Every row gives one point. Each table stands for the endless flat space through its points: a line for two points, a plane for three, and so on. Write the one point that lies in both, or say that there is none.
(in the rows, 128 means zero)

First (3 x 4):
[[170 126 126 159]
 [162 121 131 153]
 [170 132 128 165]]
Second, 2 rows:
[[146 137 147 155]
 [146 105 147 171]]
They share: [146 129 147 159]

First:
[[123 131  99 111 147 139]
 [119 115 127 107 115 131]]
Second:
[[113 117 107 106 124 138]
 [129 129 119 112 138 132]]
They share: [121 123 113 109 131 135]

First (4 x 8):
[[ 95 158 142  85 119 127 165  86]
 [123 140 115 129 153 135 106 154]
 [ 99 130 153 113 149 125 120 116]
 [135 118 122  73 111 139 137 118]]
Second, 3 rows:
[[122 136 132 110 134 133 153 130]
 [120 155 116  97 143 147 129 114]
 [112 139 136 109 131 127 157 134]]
They share: no point

First, 3 rows:
[[163 163 103  84 102 145 134 148 101]
 [133 150 119 101 130 150 162 132 128]
 [119 146 129 109 142 154 174 126 138]]
Second (4 x 9):
[[148 132 138  60 131 160 161 105  86]
 [153 134 135  65 124 164 156 105  91]
 [151 150 129  77 124 164 164 121 103]
 [127 127 102 106 124 124 130 128 132]]
They share: [140 152 114  97 124 148 156 135 123]

First:
[[141 126 117 141 131 143 139  75 125 110 179 117]
 [144 127 125 123 115 138 114  89  97  93 156 118]
 [133 120 119 134 122 143 129  96 118 102 162 111]]
Second (3 x 12):
[[108 125 127 135 111 175 107 136  84 115 115 155]
 [148 115 126 110 112 138 123  96 126  94 159 104]
 [140 117 119 127 119 131 127  92 120  91 167  95]]
They share: [132 119 121 129 117 142 122 103 111  97 154 110]

First, 2 rows:
[[144 138 142 121 155 131 157 138  88 155 108  95 169 132]
 [146 138 138 129 155 124 162 133  82 153 111  93 176 130]]
Second:
[[165 129 148 113 158 161 173 157 119 160 114  88 174 122]
 [141 165 178  86 125 119 104 136  83 169 117 100 162 161]
 [112 148 129  85 158 159 154 123  89 162  89  98 120 138]]
They share: no point

First, 4 rows:
[[161 185 104 105 108 136 133 133 160  81  87 101 119 120 105 100 139 132]
 [146 115 132 115 154 125 148 117 156 196 153 111 127 148 111 155 166 131]
 [143 184 120 115 109 140 157 105 138  82  60  90 136 106 117 110 163 128]
 [151 156 120 119 126 130 149 114 142 128  99  94 135 127 111 132 164 136]]
Second (4 x 18):
[[124 161 140 138 146 120 134 137 149 108 128 105 100 124  97 113 137  82]
 [191 103 136 103 151 184 135  89 178 110  69 102 143 164 115  89 153 136]
 [159 128 141 123 152 155 132 112 165 106  97 103 120 147 105  97 144 105]
 [142 158 101  98 113 121 149 130 172 162 110 114 147 135 135 105 170 139]]
They share: no point

First:
[[154 124 107 166 132 143 126 142 159 117 124 161  89 137 112 121 125 118
  153 162 132 117 123  76]
 [136 136 101 136 126  95 150 130 159 111 112 113 107 113 154 115 131 160
  111 156 168  93  81 118]]
Second, 3 rows:
[[149 154 131 148 151 141 156 139 167 142  92 150 122 124 104 107 145 136
  147 167 143 109 106  81]
 [129 116  85 172 127 103 118 129 149  90 118 126  72 120 150 125 135 166
  119 175 161 103  90  99]
 [130 123  90 178 133 110 113 134 155  95 111 132  76 116 145 128 143 172
  121 183 161 100  83  99]]
They share: no point

First, 4 rows:
[[ 85 136 104 142 171 164 125 130 158 142  91  93 146 124 149 129 113 100
  137 113 135 177 135 169]
 [ 85 132 112 144 157 158 113 144 144 142  83 109 136 114 155 129 101  92
  149 119 127 187 137 175]
 [106 120 112 156 160 146 113 144 150 157 104  94 154 108 143 132 125 110
  152 128 148 154 152 148]
 [142 106  92 154 153 134 101 145 152 160 124  75 170  94 149 117 161 100
  158 134 162 108 156 100]]
Second, 4 rows:
[[125 124 132 162 149 156 119 151 149 154 105 109 148 120 132 130 111 111
  184 145 137 155 132 147]
 [132 130 140 169 153 157 117 141 151 161 104 104 137 131 130 130 109 116
  198 153 142 165 121 149]
 [109 122 124 165 162 128  88 127 146 173  96  84 123 115 160 134 126 109
  168 140 161 190 146 159]
 [105 126 116 165 160 148 108 145 140 165  96  98 143 107 140 132 114 113
  164 132 149 162 148 153]]
They share: [106 118 116 157 153 143 107 151 143 157 100 102 149 103 146 132 119 106
 158 131 144 159 153 151]

First:
[[135 113 154 114 119 136 122 166 116 131 128 152 137 124 122 141 103 131
  135 117 109 101 142 142]
 [107  89 126  98 103 112 134 146 132 123 124 140 137 144 102 137 103 131
  119  97 133 101 130 158]]
Second, 5 rows:
[[142  83 159 119  92 128 149 143 125 136 104 122  98 129  97 156 106 147
  137 113 117  93 160 138]
 [137 114 152  86 107 112 124 153 111 115 134 147 141 149 107 139  87 119
  136 119 140  81 138 117]
 [112  86 142 120 126 131 119 159 152 152  94 147 115 117  89 138  97 100
  114  88 108 115 145 167]
 [119 114 143  71 101 127 118 186 129 115 140 165 150 140 122 133  90 116
  106 122 110  99 117 153]
 [ 90  88 112 142 130 136 128 152 136 142 123 148 148 115 124 133 130 149
  121  82 104 132 129 198]]
They share: [121 101 140 106 111 124 128 156 124 127 126 146 137 134 112 139 103 131
 127 107 121 101 136 150]

First, 3 rows:
[[105 126 100 100 114  90 137 153 139  92 148 111 132 126 117 129 130 116
   94 118 123 145 154 146]
 [117 122  76  70 128  82 149 153 131 108 172 151 166 136  93  97 136  92
  118 132 165 147 130 158]
 [123 116  80  73 133  88 151 151 127 110 164 145 159 141  91 101 135  90
  120 135 158 154 134 160]]
Second:
[[ 89 114 102 105 135  81 151 125 105 121 123 114 140 137  93 132 145  83
  119 103  95 128 143 157]
 [103 114 100 101 129  89 145 139 121 107 139 110 136 139 101 130 131  95
  105 115 109 142 151 155]]
They share: no point

First, 5 rows:
[[146  86 123 149 139 152 138 109 188  77 136  88 141 114  94  97 138 124
  105 190 151  83 130 106]
 [123 128 155 140 145 136 127 147 152  95 127  95 123 155 134 109 160 151
  127 165 127  86 165 140]
 [116 160 149 111 161 154 134 163 132 135 136 100 123 170 130 131 176 158
  131 156 105  91 166 180]
 [132 124 119 123 163 174 132 131 162 111 136 110 135 140 102 101 142 152
  137 158 123 107 150 144]
 [117 154 137 110 169 168 131 155 138 133 135 109 125 165 122 119 164 163
  143 149 105 104 165 174]]
Second:
[[119 165 121 146 129 157 130  87 144  84 184 116 132 117 111 142 186 143
  161 131 109 133 161  94]
 [143 111 127 105 174 167 126 194 160 135 104 118 130 156 110  86 111 163
  107 182 133  82 141 194]
 [142 124 132 113 176 165 117 176 164 134 121 130 122 143 105  91 123 152
  112 180 129  93 135 174]
 [136 130 120 127 150 161 127 146 146 112 137 124 134 135 113 109 145 158
  134 160 115 109 149 148]]
They share: no point

First, 5 rows:
[[104 103 121 108 167 143 134 152  90 120 108 122 149 121 104 141 111  92
  113 140 161 130 145 107]
 [ 80 124 134 129 189 155 138 140  94 124  91 119 178 103  99 155  96  59
   80 122 158 124 154 109]
 [122 101 111 117 164 141 139 153  88 111 124 137 149  91  71 130 113  73
  104 151 128 100 146  95]
 [ 90 125 126 118 175 137 150 160  87 148 126 101 164 125  88 140 117  80
  107 118 137  99 185  92]
 [108 117 108  96 143 131 120 156 105 140 110  85 152 193 126 108 105 130
  153 120 177 127 165 140]]
Second (2 x 24):
[[123  89 106 107 141 132 117 150 107 122 120 132 137 123  93 111 117  85
  140 125 153 124 139 115]
 [125  81 105 107 135 129 112 149 112 124 123 139 131 117  91 107 122  78
  147 117 153 128 135 113]]
They share: [119 105 108 107 153 138 127 152  97 118 114 118 149 135  97 119 107  99
 126 141 153 116 147 119]

First:
[[135 132 137 126 124  93 171 148 125 154 111 117 103 115  98 129 102  86
  137 161 151 153 116  83]
 [119 164 157 142 136 117 195 132 149 182  91 149  87 131 110 133  90  82
  141 165 135 173 132  87]
 [124 166 159 155 151 111 159 146 140 165 113 151  98 126 104 137  96  99
  157 160 134 163 118 106]]
Second, 2 rows:
[[110 179 166 142 157 117 138 138 137 164 121 155  81 125  98 115 111  82
  171 159 126 155 117 120]
 [146 137 142 160 139  93 168 162 131 152 115 131 123 119 104 157  87 118
  141 159 150 161 111  90]]
They share: [128 158 154 151 148 105 153 150 134 158 118 143 102 122 101 136  99 100
 156 159 138 158 114 105]

First (6 x 24):
[[150 117 107 119 128 160  66 113 106 155 113 130 158  71 118 155 170  84
   81 135 116 139 118 128]
 [104 139  97 133 157 107 125 173 133 121 143  99 126  88 115 136 113  94
  101 169 135 154 136  96]
 [118 151 109 120 150 145 117 146 121 150 124 120 150  97 106 146 119  92
  119 135 151 149 147  88]
 [126 130  88 124 163 104  92 133  83 167 119 115 116  58 140 110 141 108
  137 138 192 151 124 115]
 [120 141  99 118 147 139  84 125 115 172 114 131 164  75 103 153 154  73
  100 142 139 135 135 102]
 [127 121 125 137 155 129 114 152 122 120 114 109 122 106  95 139 138  82
   99 161 117 125 104 107]]
Second, 5 rows:
[[138 119 118 120 165 182 139 164 119 147 117 131 149 112 114 174 141  87
  107 145 142 145 115  83]
 [127 148 107 135 132 116  86 129 111 100 129  95 118 100 111 126 109 110
  114 135 105 144 137 134]
 [142 117 137 122 135 123 102 147 128 137 127  91 105  85 117 130  99 112
  102 134 113 171 123 112]
 [133 134 116 133 138  97  79 132 118 108 119  93 104  97 114 128  89 117
  129 136  88 150 133 141]
 [135 137 128 130 111 123  93 135 123 112 141  86 116  79 113 105 114 111
   84 134 127 163 137 119]]
They share: [135 130 118 127 142 149 113 148 119 125 125 112 134 100 113 143 126  99
 104 141 129 148 127 106]

First:
[[ 94 167 164 102 106 156 168 154  76 142 135 124 173 141 163 101 121 141
  160 153  81 146 157 133]
 [101 136 127 100 115 156 146 149  88 105 102 119 158 117 158 107 128 156
  131 140  92 148 119 129]
 [160 116 131  85 108 113 141 166  94 135 119 170 156 113 126 152 173 199
  175 141 142 120 123 136]
 [117 143 157 120 124 121 148  99 116 151 129 125 120 118 109  88 130 173
  133 153  82 184 172 130]
 [116 131 149 117 153 106 121  66 136 137 104 104 104 106 111  79 153 164
   99 132  90 202 138 123]
 [127 116  88 130 128 104 142 115 118 102  75 105  93  73 109  91 110 184
   92 181  73 177 130 114]
 [ 94 212 178 130 113 107 196 154  82 180 138  78 177 148 178  70 101 112
  152 226  49 144 166 102]]
Second, 7 rows:
[[ 91 133 151 115 144 155 172 163  76 146 107 129 151 133 165 124 170 171
  143 122 103 150 124 108]
 [133 135 147 107 105 131 144 155  66  93 140 104 166 119 158 146 150 152
  149 135 103 171 119 125]
 [148 160 166 147  92 154 143 133 104 112 127 113 200 122 152 146 157 114
  139 108 125 186  89 116]
 [108 170 189 126 105 166 159 118 107 149 111 127 145 115 121  99 124 138
  147 113 128 140 110  96]
 [156 156 157 110  94 122 117 122 102  97 134 103 181 111 140 134 150 121
  130 138 111 186 108 145]
 [141 176 162  99  88 119 155 126  89  80 113 117 151 133 136 126 106 132
  175 151  87 144 115 129]
 [140 164 130  69 133  82 147 133 101  90  84 129 154 152 157 117 145 137
  152 179  52 152 135 173]]
They share: no point

First (4 x 24):
[[134 161 135  72 113 120 139 122 167 179 135 131 146 106 138 106 156  93
  154  90 130 110 155 130]
 [163 141 123 114 106  93 128 158 145 161 142 153 173 124 140 110 177 131
  125 102 151 131 171 111]
 [142 125 126 108  92 119 153 141 140 131 168 117 153  96 134 101 151 101
  144 128 116 121 147  75]
 [158 124 138 113  92 139 165 142 134 127 165 107 149  97 129  99 133  90
  146 135 109 134 136  67]]
Second, 4 rows:
[[136 143 131  94 123 126 161 140 153 163 179 129 156 110 130 126 152  95
  148 108 116 106 151 118]
 [157 143 134 110 103  96 147 150 151 158 145 125 137 110 130 100 172 110
  146 137 140 127 161  96]
 [151 141 132 108 108 102 150 148 149 160 151 126 142 110 130 105 166 107
  146 130 136 122 159 102]
 [143 145 134 104 130 112 166 150 153 172 177 128 144 116 124 127 162  99
  150 126 126 108 157 122]]
They share: [144 139 129  98 101 116 145 138 149 151 153 127 154 104 136 104 156 103
 144 112 126 120 153  98]
